Each row of a before or after table is a point. The points were changed in one or more steps. Then noise was added and the rows were shuffled. The steps act on columns, c1 being the first. What was done? A step turns or swaps two columns, mirrors them in a line or flattens them onto one, adds a multiple of one to another, or multiplies or shifts one. Angles are multiples of 10 degrees, from the lower column toward the higher: turns from -170 to 170, lines from 10 to 170 but not 90. Use the fewest steps. Two steps may share a column if one is a turn and the other turns, adds or multiplies; they go together, in the order done. Otherwise the lowest column goes first.

Before (13 x 3)
[[ 10  29  20]
 [-13 -25 -27]
 [-37  50  23]
 [-62  21  16]
 [ 29 -38   9]
 [ 45 -13 -48]
 [-63   8  33]
 [-39 -15   1]
 [ -8  34   1]
 [ 61 -19   6]
 [-15  15  15]
 [ 14 -10   5]
 [ 24 -23   0]]
After (13 x 3)
[[-34 -43 -30]
 [-14  36   7]
 [-61 -26 -11]
 [ 10 -30 -14]
 [-39   6  13]
 [-12 -19  -6]
 [ 42  51 -15]
 [-10 -18 -30]
 [ 62   9  20]
 [ 31  11  35]
 [ 14  -2   7]
 [-60 -32   9]
 [ 26  12  22]]
Steps: mirror c2 and c3 in the line at 120 degrees

Before (8 x 6)
[[ 50  19 -46  19   2 -50]
 [ 29 -23   9 -17  -5 -10]
 [ 36  -1 -31 -43 -49 -56]
 [ 48 -42  10 -11  20  13]
 [-42 -16 -41  25  30   1]
 [ 23  37  50 -10 -37  18]
 [-25 -38   8  53  -5 -30]
 [  1 -40  -7 -20 -57  25]]
After (8 x 6)
[[ 36  -8  -1 -43   0 -86]
 [  2 -47   2 -20  -6  15]
 [ 24  30   0  -9   3  12]
 [-43 -12  -4  27   0  21]
 [ 47 -38   2 -12 -10   4]
 [ 28 -21   4 -16  -4 -21]
 [-24 -36   0  55  -8   5]
 [ 46  20  -1  19   4 -35]]
Steps: flatten c2 and c5 onto the line at 10 degrees; multiply c3 by 0; add 0.7 times c4 to c6

Before (12 x 9)
[[  1  50  29  31  17  14 -25 -27  -4]
 [ 24  36 -38  26  23  -9  -4  -6 -18]
 [ 13  18  19  60 -13  19 -56 -44 -39]
 [ 50 -28 -36 -53  36  16  75  32   0]
 [ 12 -26 -23 -19  41   1  15  58  10]
 [  3 -18 -48   4  44  34  43  11  -4]
 [ 11   5 -41  -3 -13  20  33  12   0]
 [  1 -49  11   4  10 -45  13 -14  68]
 [-27  -2  30  27 -19 -18   3 -14  35]
 [ -3 -27  -9 -41  33  -6 -41  -7  77]
 [ 39  12 -16  33  25  33   5   9  22]
 [ 26  24  -6  36 -13  17 -17   4  -8]]
After (12 x 9)
[[  3 -43 -31   4  -6 -65 -27 -13  39]
 [ 13   1 -37 -21  17  -6  -5  58  16]
 [ 26  54   4  30   3  -3  16  -8 -10]
 [  1  13  55  31  -5   5 -12 -28 -23]
 [  7  35 -21  -1 -37  23   2  12  34]
 [ 28  21  17  34 -28  15  -5   7 -19]
 [-25 -28  20  26 -36 -33 -17 -11   9]
 [ 34  19  -2  35   5  17 -32   7  11]
 [ 13  -4  26  60 -36  21  10 -43 -66]
 [  6  26 -45   9  25  32  -2   4  41]
 [ 48   6 -44 -50  20  26  14  33  69]
 [ -1 -10 -29 -40  13 -51 -72  -2 -14]]
Steps: turn c2 and c3 by 50 degrees; shift c5 by -20; turn c7 and c9 by 70 degrees; turn c6 and c7 by -30 degrees

Before (14 x 12)
[[  5  -3  -1  29  35  17 -20 -38   5  11 -13  -1]
 [ -5  28 -23  -6  11  52 -35  25 -56 -18  -5  -4]
 [ 35  27  33 -62  55 -51  13   6 -52   5   0 -11]
 [-20  32  -7  27  74  17  23 -35   0   5  10  -9]
 [-15  22   2  22  -2 -21  18  12   2   4 -20  17]
 [ 24  11   0  47  11   9  30 -31  52 -21  23   3]
 [ 62  -8  61   5  55  -4  -2  -9   1 -32   1  82]
 [-54 -20 -29  19   6  20 -26 -24   6 -15  48  62]
 [  1  -6   4 -52  41  -4  10  29  -6 -21 -28  -8]
 [ 31  10 -48  11  55  12 -48  68 -63   3   6  10]
 [ 53  -1  -4   3  32  -9  -8   9 -29 -59 -17  -8]
 [ -4 -36  54  50  -9  22  26  -8  -9 -27   2   6]
 [-52   6 -16  20  30  -1 -21   4   3 -42 -24  24]
 [-43   5  29  -1 -20  14 -31  27  -1 -25  28 -44]]
After (14 x 12)
[[ 10  -6 -15  37 -28  17 -17 -38   7  12   5   9]
 [ 13  12  -7  48 -10   7  37 -32  55 -20 -12 -17]
 [-12 -35 -41  70  35  19  28  -8  -6 -27   4  -8]
 [-41  11   0  18 -36   0 -43   4   0 -40  36   3]
 [-44 -21  18   3 -21  18 -39 -25   7 -19  17 -80]
 [-23  19  -2  26   5 -21  10  12   0   7  25   2]
 [-30   3 -11   6  31  15 -41  28  -3 -25 -55   4]
 [ 25  30 -55 -33 -29 -46  25   3 -50   7  -5   9]
 [ 57  -8 -83  44 -19  -6  16  -7   1 -30  61 -52]
 [  7  28  11 -14 -22  54 -35  26 -56 -20   0   5]
 [ 44  14  15   5 -70  14 -33  69 -61   1   1 -10]
 [ -4  -8 -25 -40 -33  -4   5  30  -7 -21  11  25]
 [-27  34 -32  42 -67  12  15 -38   0   3 -15  -4]
 [ 53  -2 -12   8 -33  -5  11  10 -31 -59   5  19]]
Steps: turn c1 and c7 by 20 degrees; turn c3 and c5 by 150 degrees; add -0.5 times c3 to c4; turn c11 and c12 by -130 degrees

Before (11 x 18)
[[-27 -12 -25  46  27  21 -22 -10  -9  -8   2  31  23   9 -15 -63  40  22]
 [ 10  32  -4  14  41  11  26   2 -76  31   5 -50 -38 -48  37  36  22  20]
 [-35   8 -35   5  27 -12 -16 -19  27 -13 -11  10 -20  -7 -29  19 -13  22]
 [-39 -18  21  17  22 -32  55 -21  14   5 -15  40  17 -23 -24   6  44   4]
 [-18 -18  -6 -10 -33 -59  26  18 -14 -11 -23  37  25   0 -16   2 -44  19]
 [-17   7  15 -15  36 -22 -13 -16  26  -7 -22 -95  27 -27  21  37  36 -16]
 [-10  33   6   1  30 -11  -7 -22  22   6 -11  43  13  13 -28  29  29  10]
 [-21  -6 -10  -1 -41  22 -21  50 -76 -25 -30  16  15   3 -10  12  40  20]
 [ -6   0  23  35  39 -13  32  16  29 -27 -18  33  10  10  39  20  40  -6]
 [ -2   0 -28   1  -3  17  36 -21  19  20 -15  31  -8  -5  16  28  17 -15]
 [  6 -11  11  -3   0 -16   0  55  20  35  -3  32  29 -76 -25  34  13   7]]
After (11 x 18)
[[-17   8  15 -16   9 -23 -13 -15  37  -9 -22 -94  28  37  20  36  37  39]
 [-27 -13 -25  48 -27  22 -23 -10 -12  -8   1  32  23 -12 -16 -62  40  23]
 [  9  32  -3  15 -27  10  25   2   4  30   5 -51 -38 -75  37  37  23  37]
 [-39 -18  21  15  -8 -32  55 -22  27   5 -14  40  18 -12 -24   5  43  21]
 [-34   8 -34   5 -26 -11 -15 -18  19 -12 -11   9 -20  16 -29  20 -13  22]
 [ -3  -1 -27   2  15  16  37 -23  13  19 -14  29  -9   4  18  27  18  -1]
 [-21  -6 -10   0 -14  22 -22  50 -42 -26 -30  17  16 -69  -8  11  40 -45]
 [ -9  34   6   1 -17 -13  -8 -22   0   5 -11  43  13  10 -27  27  29  27]
 [  7 -10  10  -4  -7 -17  -1  56  76  35  -4  32  30 -30 -25  33  13  -2]
 [ -7   0  22  36   0 -14  32  16   7 -26 -18  32  10  21  40  19  40  40]
 [-17 -17  -5  -9 -12 -58  25  18  -7 -10 -24  37  25 -24 -16   2 -44 -37]]
Steps: turn c5 and c18 by 100 degrees; turn c9 and c14 by 60 degrees; add -0.3 times c12 to c14

Before (9 x 24)
[[ -1  35  40  52  17 -36  20 -26  39  -2  16  10  -2 -23 -22  -3 -29   4
  -19  -7  23  49  78 -23]
 [-40  -5 -19  23   5  18 -11  37 -22 -42  35 -31 -56  11  40 -28 -19   4
   -1  11  11  -9  22  34]
 [-53 -12   7 -14  -7  17 -29 -15 -29 -37 -16 -24  -4 -10   5  50  20  -3
   -7  38   2 -25   3  20]
 [ -7  15  50  62 -55   5  13  -4  -2  37 -32  45 -23   7  -2 -51  -8 -33
  -10  24 -42 -27  -3 -19]
 [-22  27 -11   8  26 -20   5   8 -26   3   9 -55 -47  31  45 -10  15 -15
   12  55  12  22  35  47]
 [  8 -32  -5  -1 -49  -8 -30  -2 -41 -22 -19 -27 -20  -2  13  51   3 -11
  -25  23 -26 -44   3  -3]
 [-15 -24  -2 -22 -32   0 -19  -4 -19 -42 -46 -41   4   9 -37  15  17 -26
  -43  53 -25 -36  14  27]
 [  0  13  27  53  -4  16  22   6 -10  14 -15  27  17  -1   8 -44   7 -17
   -6  -4 -28  -4  60 -43]
 [ 32  15  31  45  45  16   9 -61  13  19  43  22  42 -26 -41 -23 -27  33
  -68 -45  34  21  36 -12]]
After (9 x 24)
[[-27  13   4  52  -4  16  22   7 -10  13 -14  28  18   0  30 -45   7 -30
    0  -4  14   7  60 -43]
 [  9 -32   7  -1 -50  -8 -30  -3 -42 -22 -19 -26 -19  -2  79  50   3 -12
  -10  22  50   7   4  -3]
 [-26  15  37  44  46  16   9 -61  13  20  43  23  43 -27  37 -24 -27  34
  -79 -44 -32 -23  36 -12]
 [-51  15   1  62 -56   4  14  -5  -2  37 -32  45 -22   6  16 -51  -9 -39
   -8  25  40  21  -3 -19]
 [ -1 -24 -16 -22 -33   1 -18  -3 -19 -42 -47 -41   4   9  -2  14  17 -20
  -56  53  43  21  14  28]
 [ 12  -5 -42  24   4  18 -10  38 -22 -42  34 -32 -56  11  94 -28 -20  14
   25  12   5   2  22  35]
 [-17 -11 -51 -14  -7  18 -29 -15 -29 -38 -17 -24  -4 -11  25  50  20   9
   -3  38  23   6   3  19]
 [  7  28 -24   8  26 -20   6   9 -27   4  10 -56 -46  31  80 -10  15  -1
   37  54 -24  15  35  47]
 [-40  35   6  53  16 -35  20 -26  39  -3  16  11  -3 -24 -14  -3 -28   6
  -29  -8 -53  -3  79 -24]]
Steps: turn c1 and c3 by 80 degrees; turn c15 and c19 by 40 degrees; multiply c15 by 3; turn c21 and c22 by 110 degrees; turn c18 and c22 by -70 degrees

Before (13 x 48)
[[  6  29  51  62  -8 -17   1  -8  25 -19 -34 -39  33 -17  16  14  24 -36
   -9 -20 -14 -24  73   1 -16  17  16  42 -67 -22 -59  42  14 -30  58  -9
   23  24  47  11 -16  30  16 -25 -18 -11 -36  30]
 [-10  -3  -5  -7 -15   8 -11   0 -50 -15  30  17  -2  -7 -28 -37 -52  35
   37  15 -40  -7  -6  26  48  17   0 -13  23   6 -17 -31  -2  29   7  11
  -13 -30   1 -23  10 -65  34  15  47  -7 -14 -10]
 [ 28 -17  -8   6 -47  -9  10 -63 -26 -26  34  -7   5  -9 -32 -28 -15  12
   53  50 -44  28 -12  -5  21 -13  47   7  11  -7  21   6  -8  26 -35 -12
  -33 -57  10 -22   2 -37  33  -2   3  -9  15  17]
 [  4  26  57  42   6   2  21 -10  30  -3 -35 -53 -16  11  19  60 -25 -28
   -8 -13  62 -28  32 -10 -55   7  31  27 -11 -13 -70  22   7 -38  71  -2
   24  25  41   3  -7  32 -21 -11 -38 -14 -48  18]
 [-19  33  52  36  25 -52  -3  -2 -18  -9 -26 -60  -8  45  13  53   5 -30
  -17 -37  25 -23  53  47  -2 -26 -20  -6  27 -16 -35 -26   0 -24  11   6
   31  28 -28  63  24  27 -18 -34  24 -14 -39  39]
 [ 22  40  45  26  -6 -25  27 -32  18  19 -10   9 -19 -17 -24   6  30 -34
   22  16  -8  10  20 -28 -41 -19  -2   3 -44   2 -18  32  -2 -29  77  -6
   -5 -26  50  -7 -15  33  -1  -6  10  10 -28  36]
 [-19  -5 -17 -13 -22 -38  15  19 -31  -5  17  12  44  29 -13  -6 -27  51
   27  32 -45  -6 -33  26  13 -16 -15  -4  25  24  48  -8   9  43 -31  11
  -57 -52 -10 -12   0 -54  29  38  27 -37  34 -13]
 [-41 -22 -22  54  17 -62 -62  56  15 -61 -34 -41  46  49 -22  16 -37 -17
  -10 -30  47   2 -24   4  43 -24 -40 -44  -2   7   8 -58   5  20   2  45
   15  -6   0   9  41  -7 -33 -24  46 -45 -10 -49]
 [-13  27  36  46 -53  10   5 -43 -27  21   7 -11   6   0 -27  -3  24   8
   34 -14 -12 -18  15 -28   8  19  22  24 -30  17   5  12  -5  17  23 -10
   24 -41  67  -8  -6  -7  -2   7  -2   0  25  27]
 [  5 -32   4   2 -47 -24  13 -56 -45   1  29  36   8  -9 -22  -1  17  21
   61  39 -54  -9  -3  -2 -24  25  14   1 -44   4  18  -5  13  41   2  -4
   15 -26  -8  14   6 -26   2  23 -18 -24 -14  -9]
 [-21   5 -20  49  47 -80 -11  25   3 -28 -37 -39  47  60   2 -11 -52 -20
   12 -10  15 -42 -52  -8  39 -20 -17 -64 -16  10 -35 -21  23  -5   8  32
  -15  11  11  22  11  -4 -77 -28  39 -18  39 -18]
 [-11  17  24  41 -36   2   3 -28  16  39 -51 -11 -29 -29 -15  -3   4  18
   44  27 -20  -7  22 -14 -18   6  41  34 -58 -23 -26  21  22   2  59 -13
   10 -27  32  -7  24  12  21 -15 -23 -25 -12  67]
 [-46 -37 -13   9  15 -28  15  13   0 -55 -47 -25  63  40 -22  17 -39 -14
   30  -9  31 -27 -14  27  35 -23 -34 -29  24  15 -20 -65  25  20 -14  54
    8  20 -26 -31  34 -26   9  -8  71  -5  32 -24]]
After (13 x 48)
[[-18  34  54  35  26 -51  -2  -2 -19  -7 -25  28  -7  44  13  53   2 -30
  -17 -36  26 -23  54  46 -25 -28 -19  -7  28 -17  29 -27  -1 -23  12   6
   31  60 -30  63  22  25 -20  31  25 -13  42  38]
 [-23   3 -16  49  46 -80  -9  24   0 -27 -37  12  49  60   0  -8 -52 -17
   11  -9  15 -41 -52  -9  17 -20 -20 -64 -18  10  40 -22  24  -5   7  31
  -12  41  10  24  11  -4 -79  29  39 -18 -31 -18]
 [ 22  42  44  24  -4 -23  23 -31  18  20 -11 -26 -17 -16 -23   7  29 -35
   21  16  -5   7  18 -27 -59 -19  -4   3 -45   2  13 -10  -4 -31  78  -7
   -4 -10  49  -6 -16  32  -3 -29  10  11  31  33]
 [-41 -23 -22  55  17 -64 -62  57  15 -58 -34  -6  49  51 -24  17 -35 -18
  -10 -29  46   1 -25   4  24 -21 -41 -42   0   9  -9 -14   6  20  -1  47
   15  39   1   9  40  -6 -34  62  48 -44  10 -49]
 [  5 -33   3   3 -50 -25  13 -59 -47   0  29 -29   9 -12 -25  -2  17  20
   61  41 -57  -9  -3   0 -45  27  18   2 -45   5 -19  25  15  42   0  -5
   14 -38  -6  12   3 -27   1  -1 -16 -26  10  -7]
 [-20  -5 -16 -14 -22 -38  13  19 -32  -7  16 -51  41  27 -15  -5 -26  50
   24  34 -46  -8 -32  27  -7 -17 -16  -5  29  24 -41  37  10  43 -32  11
  -57 -12 -12  -9   0 -55  31   3  27 -37 -43 -11]
 [  3  27  59  43   4   4  20 -12  29  -3 -34  25 -14  11  21  59 -24 -27
   -6 -12  62 -28  29 -10 -75   5  29  27  -9 -14  63 -12   4 -38  72  -4
   22  53  43   5  -4  31 -18 -20 -39 -14  62  17]
 [  5  30  51  62 -10 -17   2 -11  25 -19 -34  25  33 -16  16  11  24 -34
   -9 -19 -13 -25  75   2 -36  16  19  43 -67 -20  52 -35  14 -32  57 -11
   24  41  48  11 -19  28  15 -36 -19 -11  46  29]
 [-13  -2  -7  -7 -16   9 -11   1 -51 -17  29 -31  -2  -7 -29 -35 -52  36
   36  15 -40  -8  -7  26  28  18  -2 -15  22   4  14  20  -3  28   7  10
  -12 -18   1 -24  11 -68  34  31  48  -6  18 -13]
 [-13  18  23  42 -34   1   3 -26  16  38 -50 -28 -30 -29 -14  -2   4  20
   43  25 -18  -6  22 -14 -40   5  40  34 -57 -24  23 -19  22   1  58 -14
   13  12  34  -6  21   9  21 -17 -19 -27  18  70]
 [-12  29  36  46 -52  11   5 -42 -25  22   8 -43   6   1 -27  -3  27   8
   32 -14 -12 -19  16 -27 -10  19  22  23 -29  19   2   4  -4  18  22  -9
   27  13  69  -8  -3  -8   0 -11  -1   1 -26  27]
 [-48 -37 -14  11  15 -29  17  13   2 -54 -47  18  66  42 -23  18 -38 -10
   32  -8  30 -26 -16  26  17 -23 -35 -26  24  15  25   2  26  18 -15  52
    8  25 -25 -32  35 -27   8  68  71  -5 -30 -24]
 [ 27 -16  -7   6 -48 -11  12 -62 -26 -25  35 -57   4 -11 -31 -30 -15  11
   51  49 -47  29 -10  -4   2 -12  48  10  10  -7 -16  -3  -8  28 -34 -13
  -33   5   8 -23   3 -35  33  -5   0 -12 -17  16]]
Steps: turn c12 and c38 by -90 degrees; shift c25 by -20; turn c31 and c47 by -170 degrees; turn c32 and c44 by -100 degrees
